Every row gives one point. The ring and each string are closed loops that go straight from each point to the next, and from the last back to the first. Before rounding, they use only three directions, however many columns there are. Count how often each string passes through the ring. Passing back the other way cancels.
(in the rows, 128 means zero)

Ring (8 x 4):
| 190 | 155 | 115 | 131 |
| 171 | 172 | 116 | 139 |
| 120 | 166 | 122 | 140 |
| 104 | 146 | 118 | 122 |
| 106 | 117 | 116 | 106 |
| 119 |  96 | 125 | 110 |
| 149 |  97 | 132 | 125 |
| 180 | 125 | 124 | 129 |
String (18 x 4):
| 142 | 149 | 132 | 149 |
| 149 | 152 | 141 | 165 |
| 203 | 168 | 116 | 139 |
| 218 | 162 | 114 | 136 |
| 144 | 131 | 143 | 158 |
| 160 | 140 | 121 | 129 |
| 182 | 150 | 109 | 117 |
| 215 | 171 |  97 | 112 |
| 206 | 187 | 109 | 138 |
| 160 | 173 | 128 | 157 |
| 161 | 191 | 116 | 146 |
| 165 | 184 |  98 | 116 |
| 148 | 156 | 111 | 120 |
| 115 | 145 | 138 | 153 |
| 104 | 168 | 138 | 164 |
| 126 | 190 | 120 | 149 |
| 162 | 194 | 100 | 123 |
| 163 | 166 | 108 | 122 |
Times through: 1

Ring (10 x 9):
| 162 | 155 | 111 | 167 |  98 | 136 | 160 | 138 | 159 |
| 154 | 173 | 112 | 177 |  99 | 149 | 162 | 150 | 143 |
| 142 | 178 | 116 | 173 | 112 | 145 | 153 | 157 | 122 |
| 122 | 164 | 127 | 147 | 140 | 121 | 130 | 155 |  98 |
| 110 | 142 | 138 | 121 | 160 |  98 | 116 | 146 |  91 |
| 105 | 112 | 149 |  93 | 175 |  75 | 105 | 132 |  97 |
| 110 |  95 | 150 |  83 | 175 |  65 | 104 | 121 | 111 |
| 130 |  93 | 138 |  95 | 156 |  69 | 114 | 113 | 137 |
| 147 | 108 | 125 | 118 | 134 |  85 | 129 | 115 | 154 |
| 161 | 136 | 113 | 151 | 107 | 117 | 150 | 127 | 163 |
String (24 x 9):
|  93 | 106 | 167 |  82 | 181 |  86 | 114 | 137 |  95 |
| 105 | 116 | 161 |  98 | 163 | 103 | 129 | 139 | 110 |
| 131 | 146 | 119 | 138 | 142 |  98 | 119 | 139 | 110 |
| 126 | 156 | 115 | 143 | 148 |  95 | 111 | 145 |  94 |
| 133 | 153 | 113 | 145 | 141 |  98 | 117 | 141 | 106 |
| 123 | 136 | 136 | 125 | 146 | 105 | 128 | 140 | 114 |
|  96 | 116 | 170 |  92 | 169 | 107 | 130 | 143 | 102 |
|  90 | 117 | 165 |  88 | 182 |  90 | 112 | 143 |  85 |
|  94 | 118 | 150 |  90 | 189 |  67 |  92 | 138 |  75 |
| 121 | 130 | 122 | 118 | 164 |  69 |  96 | 132 |  95 |
| 134 | 136 | 112 | 131 | 151 |  74 | 102 | 130 | 107 |
| 112 |  93 | 140 |  82 | 182 |  46 |  87 | 116 | 103 |
| 104 |  64 | 161 |  54 | 191 |  40 |  92 | 107 | 116 |
| 105 |  64 | 175 |  56 | 179 |  67 | 118 | 112 | 133 |
| 116 |  92 | 161 |  87 | 158 |  92 | 132 | 123 | 136 |
| 142 | 134 | 113 | 136 | 137 |  88 | 118 | 128 | 127 |
| 146 | 124 | 107 | 129 | 142 |  69 | 106 | 119 | 129 |
| 135 |  80 | 129 |  87 | 163 |  42 |  96 | 101 | 139 |
| 111 |  58 | 169 |  55 | 177 |  59 | 114 | 105 | 140 |
| 109 |  75 | 169 |  68 | 172 |  75 | 121 | 116 | 133 |
| 128 | 123 | 136 | 118 | 145 |  97 | 127 | 131 | 126 |
| 132 | 126 | 119 | 122 | 153 |  73 | 105 | 126 | 113 |
| 105 | 100 | 141 |  82 | 189 |  45 |  82 | 122 |  90 |
|  80 |  86 | 175 |  56 | 205 |  57 |  92 | 129 |  81 |
Times through: 2
String (24 x 9):
| 105 | 147 | 151 | 123 | 155 | 122 | 134 | 155 |  94 |
| 115 | 144 | 148 | 128 | 144 | 127 | 142 | 151 | 111 |
| 128 | 150 | 133 | 140 | 134 | 124 | 141 | 147 | 118 |
| 125 | 165 | 142 | 151 | 123 | 154 | 162 | 160 | 120 |
| 141 | 195 | 123 | 187 |  98 | 178 | 176 | 170 | 127 |
| 165 | 212 |  90 | 215 |  81 | 170 | 168 | 166 | 133 |
| 159 | 180 |  94 | 184 | 104 | 130 | 143 | 147 | 131 |
| 165 | 186 |  87 | 193 |  97 | 133 | 145 | 148 | 134 |
| 157 | 171 |  95 | 176 | 110 | 120 | 137 | 143 | 130 |
| 141 | 146 | 120 | 145 | 127 | 113 | 136 | 138 | 130 |
| 139 | 154 | 134 | 151 | 115 | 145 | 162 | 148 | 140 |
| 146 | 185 | 125 | 182 |  94 | 177 | 181 | 164 | 140 |
| 151 | 207 | 104 | 202 |  93 | 170 | 167 | 169 | 123 |
| 132 | 192 | 126 | 178 | 111 | 166 | 164 | 170 | 113 |
| 118 | 172 | 141 | 152 | 130 | 151 | 154 | 165 | 105 |
| 118 | 179 | 128 | 157 | 138 | 134 | 135 | 165 |  88 |
| 127 | 184 | 104 | 165 | 141 | 109 | 112 | 158 |  80 |
| 124 | 168 | 111 | 150 | 148 |  98 | 108 | 151 |  84 |
|  98 | 141 | 148 | 113 | 172 |  98 | 111 | 151 |  77 |
|  84 | 124 | 167 |  90 | 185 |  95 | 112 | 149 |  75 |
|  97 | 135 | 148 | 106 | 176 |  89 | 105 | 147 |  76 |
| 118 | 151 | 122 | 132 | 158 |  88 | 104 | 145 |  86 |
| 137 | 152 | 111 | 146 | 138 |  97 | 118 | 139 | 111 |
| 121 | 138 | 137 | 126 | 147 | 107 | 129 | 142 | 111 |
Times through: 2
